Each row of a before or after table is a point. The points were changed in one or more steps. Then noise was added and the rows were shuffled. The steps act on columns, c1 being the first. Name the steps. A step turns or swaps two columns, mirrors them in a line or flattens them onto one, adds a multiple of one to another, or multiplies or shifts one. Angles are multiples of 10 degrees, from the lower column toward the higher: turns from -170 to 170, lines from 10 to 170 but not 90. Use the fewest steps. Two steps may share a column if one is a turn and the other turns, adds or multiplies; they go together, in the order done. Otherwise the lowest column goes first.

Before:
[[ 0.46 -0.32  0.13]
 [-0.27 -0.08  0.25]
 [ 0.42 -0.13 -0.39]
 [ 0.07 -0.68  0.16]
 [ 0.06 -0.46 -0.51]
 [ 0.45 -0.10 -0.27]
 [-0.54 -0.45  0.06]
 [-0.07  0.36 -0.26]
 [ 0.36 -0.18  0.16]
 [-0.33  0.08 -0.05]
 [ 0.30 -0.19 -0.43]
 [ 0.23 -0.02 -0.24]
 [-0.54 -0.03  0.09]
 [ 0.15  0.33 -0.21]]
After, 14 rows:
[[-0.49 -0.38 -0.22]
 [ 0.39  0.37 -0.14]
 [ 0.33  0.36 -0.29]
 [ 0.38 -0.04  0.12]
 [-0.29 -0.05 -0.22]
 [ 0.11  0.38  0.23]
 [ 0.28  0.33 -0.02]
 [ 0.10  0.16 -0.61]
 [-0.25 -0.34 -0.05]
 [-0.55 -0.63 -0.62]
 [ 0.54 -0.05  0.09]
 [ 0.06 -0.54 -0.35]
 [ 0.45  0.39 -0.04]
 [-0.16  0.36  0.09]]
Steps: add 0.7 times c1 to c2; turn c2 and c3 by 50 degrees

Before, 13 rows:
[[ 0.15 -0.40 -0.65 -0.19  0.35 -0.42  0.17  0.37]
 [ 0.14  0.30 -0.14  0.23  0.21 -0.01  0.09  0.10]
 [ 0.27  0.24 -0.28  0.05  0.04 -0.30  0.08 -0.17]
 [ 0.35 -0.19 -0.37  0.67  0.00 -0.18 -0.08  0.29]
 [-0.15  0.02 -0.22  0.71  0.45 -0.23 -0.19 -0.28]
 [ 0.69  0.08 -0.03  0.05  0.40  0.14 -0.01  0.31]
 [-0.31  0.34 -0.42  0.44 -0.27 -0.04 -0.32  0.84]
 [-0.10 -0.04 -0.14 -0.15 -0.01 -0.19 -0.03 -0.03]
 [-0.02  0.06 -0.35  0.21  0.37  0.14  0.07 -0.51]
 [ 0.16  0.28 -0.70 -0.75  0.02 -0.39  0.17  0.18]
 [ 0.08 -0.21 -0.48  0.35 -0.31  0.21 -0.29  0.45]
 [ 0.74  0.42  0.11  0.14  0.22  0.29 -0.68 -0.46]
 [-0.21 -0.01  0.09  0.31 -0.27  0.49 -0.55  0.03]]
After:
[[ 0.51  0.42  0.11  0.14 -0.36  0.25 -0.69 -0.45]
 [ 0.25 -0.24 -0.31  0.69 -0.55 -0.17 -0.06  0.32]
 [ 0.06 -0.25 -0.45  0.39 -0.88  0.22 -0.31  0.45]
 [-0.01  0.07 -0.35  0.23 -0.19  0.12  0.09 -0.46]
 [ 0.16  0.26 -0.27  0.00 -0.53 -0.29  0.12 -0.14]
 [-0.08 -0.01 -0.26  0.71 -0.15 -0.21 -0.20 -0.22]
 [ 0.53  0.07 -0.03  0.04 -0.16  0.16 -0.06  0.31]
 [-0.22  0.37 -0.37  0.44 -0.84 -0.03 -0.28  0.80]
 [ 0.06  0.26 -0.11  0.18 -0.33 -0.02  0.07  0.14]
 [-0.07 -0.07 -0.11 -0.13 -0.62 -0.17 -0.05 -0.10]
 [-0.21 -0.04  0.11  0.33 -0.87  0.48 -0.58  0.02]
 [ 0.10 -0.45 -0.63 -0.20 -0.29 -0.34  0.15  0.34]
 [ 0.09  0.26 -0.69 -0.79 -0.60 -0.41  0.18  0.18]]
Steps: multiply c1 by 0.7; shift c5 by -0.60

Before, 11 rows:
[[-0.78 -0.57 -0.25  0.45 -0.32  0.13 -0.62  0.08 -0.07  0.26  0.36]
 [-0.22  0.17  0.07 -0.01 -0.19  0.40  0.31  0.52  0.01 -0.32  0.21]
 [-0.02  0.48 -0.20 -0.12  0.37  0.04  0.28  0.13 -0.03 -0.63  0.17]
 [-0.36  0.31  0.00 -0.45  0.32  0.29  0.10  0.44  0.33 -0.43 -0.20]
 [-0.10  0.21 -0.10 -0.10 -0.30 -0.22  0.00 -0.33  0.34  0.44  0.39]
 [-0.38 -0.09  0.15 -0.22 -0.30  0.20 -0.50  0.47 -0.53  0.12  0.01]
 [ 0.04 -0.02 -0.24 -0.06  0.00 -0.55  0.18  0.37  0.46  0.21  0.61]
 [-0.56 -0.29 -0.08  0.32 -0.02  0.38 -0.24  0.43 -0.36  0.19 -0.58]
 [-0.53 -0.27  0.11 -0.02 -0.10 -0.36  0.18 -0.04  0.00  0.30  0.58]
 [ 0.25  0.18  0.01 -0.47  0.43  0.22  0.26  0.19  0.25  0.21  0.45]
 [ 0.28 -0.07  0.05 -0.16  0.15 -0.24  0.36 -0.12  0.57 -0.58  0.30]]
After, 11 rows:
[[-0.16 -0.19 -0.18 -0.35  0.10 -0.31 -0.46 -0.18 -0.51  0.49  0.24]
 [ 0.07  0.04  0.07  0.22 -0.13  0.45  0.59  0.56  0.43  0.10  0.09]
 [ 0.16 -0.05  0.39 -0.08  0.12  0.73  0.28  0.41  0.31 -0.38 -0.43]
 [-0.25  0.21 -0.36  0.42 -0.39 -0.06 -0.06 -0.22 -0.34 -0.21  0.19]
 [-0.14 -0.26 -0.44 -0.08 -0.26  0.91  0.61  0.18 -0.06 -0.53  0.04]
 [ 0.29  0.10 -0.36  0.47  0.48 -0.22 -0.31  0.04 -0.19  0.21  0.29]
 [ 0.33  0.26 -0.09 -0.23 -0.04  0.26 -0.34  0.56  0.03  0.23  0.19]
 [-0.50 -0.11 -0.62  0.20  0.12 -0.18 -0.25  0.35 -0.41 -0.09  0.21]
 [ 0.03  0.47 -0.28 -0.41  0.39 -0.14 -0.28 -0.01  0.10  0.49 -0.03]
 [-0.54 -0.13 -0.34  0.25 -0.12  0.42 -0.18  0.01  0.03 -0.17  0.47]
 [ 0.13  0.44  0.15 -0.03  0.45  0.29 -0.18  0.30 -0.29  0.58 -0.12]]
Steps: turn c1 and c6 by -70 degrees; turn c2 and c6 by -20 degrees; turn c3 and c11 by 50 degrees; turn c4 and c10 by -130 degrees; turn c5 and c8 by -20 degrees; turn c7 and c9 by 170 degrees

Before, 9 rows:
[[-0.28 -0.45  0.10  0.00 -0.16 -0.33  0.55  0.53 -0.06  0.07 -0.43 -0.47
   0.17  0.33  0.08  0.32 -0.12  0.62]
 [-0.41  0.13 -0.26 -0.01  0.11  0.20 -0.30  0.42  0.21  0.04 -0.40  0.39
   0.14 -0.93  0.33  0.39  0.14  0.29]
 [ 0.12 -0.42 -0.38 -0.28  0.12  0.06  0.10  0.28 -0.11  0.04 -0.22  0.34
   0.13  0.42  0.38 -0.65 -0.26  0.71]
 [-0.27 -0.13  0.15 -0.48 -0.22 -0.21  0.05 -0.27  0.04 -0.03  0.12  0.44
   0.40  0.08  0.43 -0.03  0.41 -0.16]
 [-0.02  0.78 -0.35  0.18 -0.52 -0.10  0.31 -0.06  0.02  0.16  0.14  0.21
   0.11  0.41 -0.33  0.18  0.12 -0.46]
 [-0.03 -0.36 -0.25  0.11  0.12 -0.08 -0.16 -0.32  0.44  0.01 -0.71 -0.25
   0.25  0.30  0.33  0.44 -0.30  0.71]
 [ 0.12  0.36 -0.17  0.06 -0.34 -0.32 -0.19 -0.27 -0.02  0.05 -0.09  0.29
   0.24  0.05  0.34  0.22  0.21  0.49]
 [-0.07 -0.13 -0.30  0.18  0.14  0.14  0.79  0.10  0.11  0.22 -0.11  0.40
   0.11 -0.10 -0.58  0.39 -0.21  0.64]
 [-0.51  0.44  0.42 -0.29 -0.32 -0.06  0.22 -0.32 -0.12 -0.02 -0.32  0.32
   0.27  0.16  0.27  0.15  0.26 -0.07]]
After (9 x 18):
[[-0.08 -0.13 -0.17  0.22  0.10  0.46  0.80  0.12  0.11  0.01 -0.31  0.17
   0.08 -0.23 -0.37  0.39 -0.09  0.69]
 [-0.47  0.52 -0.13 -0.31 -0.33 -0.22  0.22 -0.32 -0.12  0.04 -0.51  0.40
  -0.43  0.25  0.18  0.18  0.12 -0.21]
 [-0.01  0.81  0.57  0.13 -0.51  0.14  0.31 -0.07  0.02  0.00 -0.05  0.39
   0.05  0.41 -0.32  0.17 -0.16 -0.11]
 [-0.28 -0.06  0.17 -0.46 -0.24 -0.45  0.06 -0.27  0.02 -0.01 -0.06  0.77
  -0.43  0.32  0.22 -0.01  0.28 -0.06]
 [-0.29 -0.64 -0.36  0.03 -0.17 -0.28  0.61  0.50 -0.08 -0.02 -0.64  0.03
  -0.21  0.16 -0.16  0.32 -0.29  0.46]
 [ 0.11  0.47 -0.12  0.07 -0.34 -0.50 -0.24 -0.23  0.02  0.02 -0.33  0.80
  -0.14  0.14  0.05  0.22  0.11  0.52]
 [-0.42  0.02  0.04 -0.02  0.11 -0.11 -0.32  0.42  0.22 -0.03 -0.58  0.08
   0.03 -0.63  0.40  0.42  0.70  0.43]
 [ 0.10 -0.49 -0.13 -0.25  0.09 -0.21  0.11  0.29 -0.12  0.02 -0.39  0.25
   0.07  0.16  0.36 -0.63 -0.47  0.81]
 [-0.05 -0.28 -0.20  0.08  0.09 -0.26 -0.20 -0.32  0.47  0.02 -0.89 -0.11
  -0.10  0.01  0.18  0.46 -0.42  0.77]]
Steps: add -0.3 times c8 to c2; turn c3 and c13 by -150 degrees; turn c3 and c18 by 40 degrees; add -1.5 times c6 to c12; turn c6 and c15 by 40 degrees; multiply c10 by 0; shift c11 by -0.20; turn c14 and c17 by -40 degrees

Before, 14 rows:
[[ 0.04  0.26 -0.04  0.51 -0.38  0.40  0.23  0.25 -0.10 -0.38  0.62  0.40
  -0.12  0.08  0.08  0.19  0.09  0.50 -0.14  0.55  0.25 -0.26 -0.01 -0.27]
 [ 0.11  0.12 -0.30  0.45 -0.08  0.10  0.56  0.16 -0.08 -0.41  0.25  0.13
  -0.47  0.26 -0.24 -0.25 -0.10  0.20  0.29  0.54  0.22  0.00 -0.39  0.15]
 [-0.14 -0.31  0.46 -0.30 -0.23  0.06  0.55  0.30  0.19 -0.14 -0.58  0.23
   0.27 -0.33 -0.02  0.04 -0.40 -0.26  0.21 -0.22  0.24 -0.27  0.19 -0.05]
 [-0.43 -0.09  0.12 -0.44 -0.40 -0.46  0.55  0.39  0.07 -0.14 -0.59 -0.08
   0.00 -0.24  0.33  0.03  0.26 -0.16 -0.25 -0.34  0.50 -0.51  0.21  0.08]
 [ 0.02 -0.04 -0.55  0.27  0.01 -0.16  0.49 -0.10 -0.24 -0.51  0.46  0.49
  -0.10  0.12 -0.11  0.16 -0.05  0.34  0.31  0.08 -0.20 -0.26 -0.19 -0.52]
 [-0.71  0.00  0.18 -0.69 -0.33 -0.24  0.31  0.48  0.48  0.03 -0.34  0.02
  -0.07 -0.53  0.34 -0.40 -0.47 -0.14  0.04 -0.44  0.49 -0.07  0.64  0.12]
 [ 0.06  0.17  0.38  0.56 -0.15 -0.31 -0.10  0.24 -0.73  0.19  0.21  0.12
  -0.02  0.09  0.04 -0.32 -0.40  0.30  0.51 -0.42 -0.02  0.00  0.04  0.29]
 [-0.12 -0.34  0.19 -0.35 -0.08 -0.30  0.11  0.56  0.09 -0.40 -0.50  0.30
   0.19 -0.40  0.14 -0.42  0.09 -0.26  0.18 -0.52  0.71  0.02  0.45 -0.07]
 [-0.51 -0.17  0.30 -0.04 -0.18 -0.51  0.15  0.61  0.05 -0.26 -0.57  0.13
  -0.24 -0.70 -0.14  0.09 -0.14 -0.18  0.14 -0.13  0.21 -0.16  0.50 -0.16]
 [-0.15 -0.10  0.21  0.44 -0.23  0.23 -0.15  0.26 -0.30  0.32  0.34  0.00
  -0.26  0.23 -0.93 -0.56 -0.22  0.12  0.27 -0.59  0.02  0.03 -0.14 -0.05]
 [ 0.15  0.25 -0.24  0.36 -0.50 -0.03  0.02 -0.35 -0.02 -0.35  0.29  0.24
  -0.19  0.22 -0.14  0.37  0.13  0.26  0.50  0.22  0.20 -0.09  0.08  0.15]
 [ 0.30  0.04 -0.33  0.38 -0.52 -0.14  0.22  0.46  0.27 -0.59  0.22  0.44
  -0.22  0.16 -0.21  0.23 -0.33  0.49 -0.04  0.01  0.07 -0.26 -0.28 -0.04]
 [ 0.34  0.25  0.31  0.08  0.15  0.16 -0.08  0.54 -0.41  0.44  0.35 -0.05
  -0.29 -0.02 -0.51 -0.43  0.16  0.33  0.87 -0.58 -0.37 -0.02  0.00  0.39]
 [ 0.07  0.01 -0.34  0.26  0.03 -0.24 -0.11  0.02  0.03 -0.10  0.28  0.28
   0.20 -0.04 -0.09  0.31 -0.08  0.46 -0.06  0.52  0.18 -0.10 -0.36  0.02]]
After, 14 rows:
[[ 0.78 -0.45  0.20 -0.70 -0.33  0.27  0.15  0.51  0.55  0.03 -0.39  0.14
  -0.08 -0.38  0.17 -0.47 -0.41 -0.18  0.04 -0.44  0.35 -0.08  0.58  0.16]
 [ 0.13 -0.74  0.19  0.48  0.11  0.29  0.54  0.20 -0.15  0.28  0.31 -0.06
  -0.28  0.20 -1.17 -0.18 -0.19  0.17  0.26 -0.55  0.15  0.06 -0.17 -0.13]
 [ 0.41 -0.31  0.33 -0.08 -0.53 -0.05 -0.11  0.56  0.05 -0.31 -0.60  0.31
  -0.26 -0.67 -0.26 -0.11 -0.11 -0.16  0.19 -0.14  0.31 -0.17  0.52 -0.21]
 [-0.08  0.14 -0.32  0.38 -0.33  0.42 -0.31  0.47  0.48 -0.58  0.24  0.12
  -0.22  0.18 -0.40 -0.05 -0.39  0.49  0.00 -0.03 -0.32 -0.27 -0.26 -0.07]
 [-0.04 -0.24  0.40  0.60 -0.32  0.02  0.35  0.22 -0.77  0.16  0.19  0.05
  -0.03  0.16 -0.14 -0.07 -0.35  0.37  0.49 -0.44 -0.02  0.04  0.11  0.25]
 [ 0.24 -0.53  0.49 -0.24 -0.02  0.22 -0.35  0.29  0.34 -0.15 -0.56  0.23
   0.29 -0.22 -0.19 -0.49 -0.36 -0.31  0.23 -0.17 -0.02 -0.30  0.22 -0.01]
 [ 0.63 -0.85  0.20 -0.39 -0.31 -0.03  0.25  0.53  0.11 -0.40 -0.62  0.29
   0.20 -0.40 -0.05 -0.31  0.02 -0.24  0.15 -0.51 -0.29  0.11  0.45 -0.08]
 [ 0.11  0.52 -0.35  0.31 -0.19 -0.08 -0.24  0.04  0.01 -0.13  0.27  0.10
   0.17  0.02 -0.29  0.31 -0.14  0.54 -0.11  0.55 -0.09 -0.09 -0.32 -0.06]
 [-0.53 -0.34  0.36  0.07  0.26 -0.12  0.42  0.54 -0.50  0.39  0.35  0.02
  -0.29 -0.04 -0.75 -0.10  0.18  0.32  0.84 -0.54 -0.14 -0.07  0.01  0.39]
 [ 0.16  0.82 -0.17  0.47  0.26  0.52 -0.29  0.27  0.14 -0.37  0.66  0.12
  -0.17  0.06 -0.05 -0.09  0.11  0.54 -0.21  0.49 -0.11 -0.25 -0.01 -0.28]
 [-0.02  0.65 -0.25  0.39  0.02  0.12 -0.03  0.17 -0.06 -0.41  0.27 -0.07
  -0.48  0.23 -0.44 -0.68 -0.17  0.25  0.40  0.52 -0.24 -0.04 -0.39  0.20]
 [ 0.64 -0.47  0.10 -0.41 -0.62  0.24 -0.26  0.43  0.16 -0.14 -0.57  0.08
  -0.03 -0.18  0.15 -0.44  0.24 -0.17 -0.26 -0.35  0.16 -0.56  0.17  0.09]
 [ 0.12  0.49 -0.26  0.37 -0.22  0.53 -0.33 -0.40  0.24 -0.36  0.26  0.06
  -0.20  0.23 -0.36  0.13  0.18  0.24  0.47  0.20 -0.19 -0.15  0.04  0.10]
 [-0.17  0.02 -0.56  0.27 -0.16 -0.08 -0.35 -0.12 -0.23 -0.47  0.41  0.12
  -0.06  0.16 -0.31 -0.34  0.03  0.31  0.27  0.06  0.07 -0.29 -0.17 -0.55]]
Steps: turn c1 and c21 by -120 degrees; add 1 times c20 to c2; turn c5 and c6 by -70 degrees; add 0.5 times c6 to c9; mirror c7 and c16 in the line at 120 degrees; multiply c12 by 0.4; turn c12 and c14 by 20 degrees; shift c15 by -0.20
